Each row of a before or after table is a point. The points were changed in one or more steps. Then noise was added and the rows were shuffled. The steps act on columns, c1 being the first. What was done? A step turns or swaps two columns, mirrors them in a line or flattens them onto one, adds a multiple of one to another, or multiplies or shifts one. Angles are multiples of 10 degrees, from the lower column toward the higher: turns from -170 to 170, lines from 10 to 170 but not 90. Use the fewest steps. Two steps may share a column if one is a turn and the other turns, adds or multiplies; they go together, in the order done. Otherwise the lowest column goes first.

Before (12 x 2)
[[ 7.2 -0.2]
 [ 1.0 -0.4]
 [ 3.3 -0.8]
 [ 3.1  1.4]
 [ 0.9 -0.2]
 [ 8.1  1.1]
 [ 3.3 -6.2]
 [-1.4 -2.8]
 [ 2.5  0.8]
 [-0.5 -0.9]
 [ 1.4 -5.6]
 [ 0.5 -5.4]]
After (12 x 2)
[[ 1.3 -3.1]
 [ 3.1 -1.5]
 [ 2.4 -1.2]
 [ 0.1 -0.9]
 [-3.5 -4.8]
 [-3.0 -0.8]
 [ 4.6 -5.7]
 [-2.4 -6.6]
 [ 0.3 -0.7]
 [-0.8 -0.3]
 [-4.0 -4.0]
 [ 6.2 -5.5]]
Steps: turn c1 and c2 by -50 degrees

Before (11 x 6)
[[ 4.3  0.7  1.5  0.4 -0.3  2.3]
 [ 2.7 -7.2  0.4 -1.3  3.8 -0.4]
 [-0.2 -1.6 -1.8  0.8  1.2  0.3]
 [ 5.8 -1.5  1.2  0.2 -2.7 -4.6]
 [-1.1  2.4 -3.8 -3.4  4.3  0.5]
 [ 0.4  1.7  6.1  3.9  1.3  4.7]
 [ 2.7 -3.1  4.0 -1.2 -0.2 -1.5]
 [ 3.5 -5.6 -0.7  2.6  7.4 -2.3]
 [ 0.0 -0.7  6.0  2.3  1.8  2.9]
 [-0.7 -5.0  1.8  1.0 -0.7 -0.1]
 [-1.5  0.0 -3.5 -4.6 -1.8 -3.1]]
After (11 x 6)
[[ -0.2  -1.6  -1.9   2.1   1.2   0.3]
 [  3.5  -5.5  -0.7   6.6   7.3  -2.2]
 [  5.8  -1.5   1.2   0.5  -2.8  -4.5]
 [ -1.5   0.0  -3.5 -11.5  -1.7  -3.0]
 [  0.5   1.7   6.0   9.7   1.4   4.8]
 [ -1.2   2.4  -3.7  -8.5   4.3   0.5]
 [  4.2   0.7   1.5   1.0  -0.3   2.3]
 [ -0.7  -4.9   1.6   2.5  -0.7  -0.1]
 [  2.7  -3.1   4.0  -3.0  -0.2  -1.5]
 [  2.7  -7.2   0.3  -3.2   3.8  -0.4]
 [  0.0  -0.7   6.0   5.7   1.8   2.8]]
Steps: multiply c4 by 2.5

Before (9 x 11)
[[-0.2  6.2  1.1 -3.7  0.8 -1.1 -7.5  0.9 -2.1 -3.9 -3.1]
 [-0.5  3.6  1.8  3.7 -1.9 -1.3  2.0  0.2 -0.4  2.9 -3.9]
 [-1.5  3.3 -2.5 -4.6  1.3  1.6  1.0  3.8 -0.1  0.8 -1.3]
 [-1.8  2.6 -6.3  1.9 -0.1  2.4  0.2 -0.7 -7.8  0.7  9.3]
 [ 3.6 -1.5  4.7 -3.4  0.1 -3.0  0.2 -6.2  0.6  0.9 -1.6]
 [-8.2  1.4 -2.7 -0.6 -7.2  3.7  2.0  3.4 -0.1  2.3  1.9]
 [-0.5  4.5  3.3 -1.3  0.9 -2.0  1.8  1.9  3.6  1.5  1.0]
 [ 0.3  6.1  5.6  2.5  1.6  3.5 -1.2 -0.4 -5.1  1.0 -1.2]
 [ 4.0 -0.7 -2.5  0.9  2.6  1.7 -4.9  2.9 -6.1  8.6  8.4]]
After (9 x 11)
[[-0.5  3.2  0.9  2.0  3.4 -2.0  1.8  2.0  3.5 -0.1  1.0]
 [-0.3  4.4 -0.1 -0.5  1.4 -1.1 -7.6  1.0 -2.1  5.4 -3.0]
 [-1.9  1.8 -2.9 -0.6 -5.5  2.4  0.2 -0.6 -7.8 -1.8  9.2]
 [ 4.2 -0.6 -3.6  6.0 -0.9  1.6 -4.9  2.9 -6.1 -6.2  8.4]
 [ 0.3  4.2  1.4 -1.0  5.6  3.6 -1.3 -0.4 -5.2 -2.7 -1.2]
 [ 3.6 -1.0  2.1  2.9  4.1 -3.0  0.2 -6.2  0.7  2.1 -1.6]
 [-8.2  1.1  4.9  2.2 -5.9  3.7  2.0  3.3 -0.1 -1.0  1.8]
 [-0.6  2.5  2.5 -0.3  0.7 -1.2  1.9  0.3 -0.4 -4.6 -4.1]
 [-1.5  2.4 -2.4  3.4 -1.5  1.5  1.1  3.9 -0.1  3.1 -1.2]]
Steps: multiply c2 by 0.7; turn c3 and c5 by 60 degrees; turn c4 and c10 by -130 degrees

Before (14 x 20)
[[-0.5 -0.6 -4.6  0.5  0.6 -2.5  1.1  1.4 -1.3 -0.5  3.8  3.5 -4.2  0.4
   1.3 -7.5  6.1  6.2 -1.4  0.9]
 [ 4.5  3.8  1.3  1.1  3.1  3.8  3.7  2.0 -0.7 -1.5  0.2 -2.1  3.9 -1.4
  -1.4  3.3  6.3 -0.7 -1.8  0.1]
 [ 0.0 -1.2  2.8 -2.2 -0.9  0.9 -6.4  3.8  5.4  0.2  2.1  0.0 -0.2  2.5
   3.7  3.3  2.0 -3.2  6.6  5.4]
 [-1.3 -0.2  4.0  2.6 -3.8  0.0 -0.1 -3.2  2.3  1.5 -5.1  1.8  5.9  1.6
  -1.2  0.1  3.6  4.9  1.4  7.6]
 [ 0.6 -1.7  2.9 -1.7  4.7 -3.6  2.3 -3.0 -0.9  8.3 -5.5  4.7 -3.9 -2.8
   3.4 -3.8  1.6 -1.9  0.4 -1.8]
 [ 5.5  5.2  3.1 -1.0  4.5 -3.5  2.4  2.3 -4.0  7.2 -1.9  0.5 -4.2  2.5
   4.8 -1.2  6.8  1.6  1.9  2.0]
 [-0.8 -5.6 -1.9 -0.2 -3.3  2.7  4.4  1.4 -2.7 -1.5  4.9 -0.8  4.0 -1.6
  -1.8 -1.8 -3.0 -1.7  3.7  4.5]
 [ 3.3  0.9 -2.5  1.3  1.2  2.6 -0.7 -1.2 -2.2  5.0 -4.1  1.2 -2.6  6.5
  -0.5 -3.4  4.5  5.7 -1.1  3.6]
 [ 3.8  2.0 -2.7  3.8 -3.1  2.4 -4.2  3.6 -2.9  9.3  4.9  2.4 -2.9  2.7
   6.3 -0.4 -1.8 -0.5 -1.6  7.3]
 [-2.2 -5.2 -3.8 -2.4  2.5 -4.8  4.4 -3.0  5.0  2.6 -2.4 -4.3  1.9 -1.4
   3.9 -1.6  0.1 -4.0  2.7  5.1]
 [ 1.4  1.6 -7.0  7.5 -0.6  3.4  1.5  2.2 -4.4 -0.6  3.4 -0.2  0.6 -1.0
  -2.6 -1.3  5.0 -4.7  4.0 -1.2]
 [-1.2  3.3 -6.7  5.1  2.0  1.3 -0.8 -1.0  1.6  3.0 -1.8 -1.4  3.6  0.6
  -2.8  2.2 -3.0  1.4  5.9 -3.8]
 [ 8.0 -3.6  1.5 -2.2 -5.8 -1.2 -1.0  2.1  2.6  3.4  2.5  1.5  1.4 -2.0
   0.2 -0.1  0.4  2.3 -1.2  4.2]
 [-1.3  4.9  3.3  4.5 -4.6  4.0 -3.6 -3.2 -3.3 -1.2 -3.1  0.5  0.7  0.0
  -2.4 -7.3  2.9 -0.4  2.4 -2.9]]
After (14 x 20)
[[ 3.6  2.0  4.7 -0.5 -3.1  2.4 -4.1  3.5 -2.8  9.2  4.9  2.5  1.7  2.6
   6.3 -0.6 -1.6  2.6 -1.9  7.1]
 [-2.2 -5.8  1.1  1.8 -3.4  2.7  4.4  1.5 -2.7 -1.7  4.8 -0.9 -5.4 -1.5
  -1.9 -1.7 -2.9 -2.7  1.2  4.3]
 [ 6.5 -3.6 -2.7  0.4 -5.8 -1.4 -1.2  2.0  2.5  3.4  2.3  1.3  2.2 -2.0
   0.2 -0.2  0.4 -2.6 -3.8  4.0]
 [-2.6 -5.2  0.5  4.5  2.6 -4.8  4.4 -3.1  5.0  2.5 -2.5 -4.3 -7.2 -1.6
   3.9 -1.7  0.1  0.4  1.6  4.9]
 [ 2.7  0.9  2.6  1.3  1.3  2.8 -0.7 -1.2 -2.2  5.0 -4.0  1.4 10.0  6.4
  -0.5 -3.3  4.4 -0.5 -1.6  3.4]
 [-2.7 -1.2 -3.5 -0.6 -0.9  0.9 -6.4  3.7  5.6  0.2  2.2  0.0 -4.3  2.4
   3.5  3.3  1.9  1.7  1.6  5.4]
 [ 3.4  5.2 -2.8 -1.7  4.5 -3.7  2.5  2.1 -4.1  7.2 -1.9  0.5  5.5  2.6
   4.7 -1.3  6.8  2.8 -1.9  2.2]
 [ 0.3 -1.7 -3.2 -1.1  4.7 -3.6  2.4 -2.8 -0.8  8.4 -5.5  4.7  0.4 -2.9
   3.4 -4.0  1.6  4.3 -0.1 -1.9]
 [-3.4  3.2  8.2  2.0  1.8  1.2 -0.9 -0.9  1.7  3.2 -1.8 -1.3 -1.0  0.6
  -2.9  2.1 -3.1 -3.8  2.2 -3.9]
 [ 4.3  3.8  0.0 -1.7  3.0  3.7  3.6  2.1 -0.8 -1.4  0.1 -2.1 -4.2 -1.5
  -1.4  3.4  6.4 -3.1 -2.3  0.0]
 [-1.5 -0.1 -0.5 -4.9 -3.8  0.2 -0.4 -3.1  2.3  1.3 -5.0  1.7  1.8  1.6
  -1.2  0.2  3.6 -7.8  1.1  7.5]
 [-2.0  4.9  1.5 -5.4 -4.6  4.0 -3.9 -3.2 -3.5 -1.1 -3.2  0.5 -1.2 -0.3
  -2.6 -7.1  2.9 -0.4  1.2 -3.0]
 [-0.6  1.6 10.4  0.6 -0.6  3.5  1.4  2.1 -4.5 -0.8  3.6 -0.1 -6.9 -1.2
  -2.7 -1.3  5.1  1.7  0.4 -1.2]
 [ 0.2 -0.6  3.6  3.3  0.6 -2.7  1.0  1.5 -1.3 -0.4  3.8  3.4 12.0  0.6
   1.3 -7.5  6.2  0.5 -0.2  1.0]]
Steps: flatten c1 and c19 onto the line at 150 degrees; turn c3 and c4 by -130 degrees; turn c13 and c18 by -120 degrees; multiply c13 by 1.6
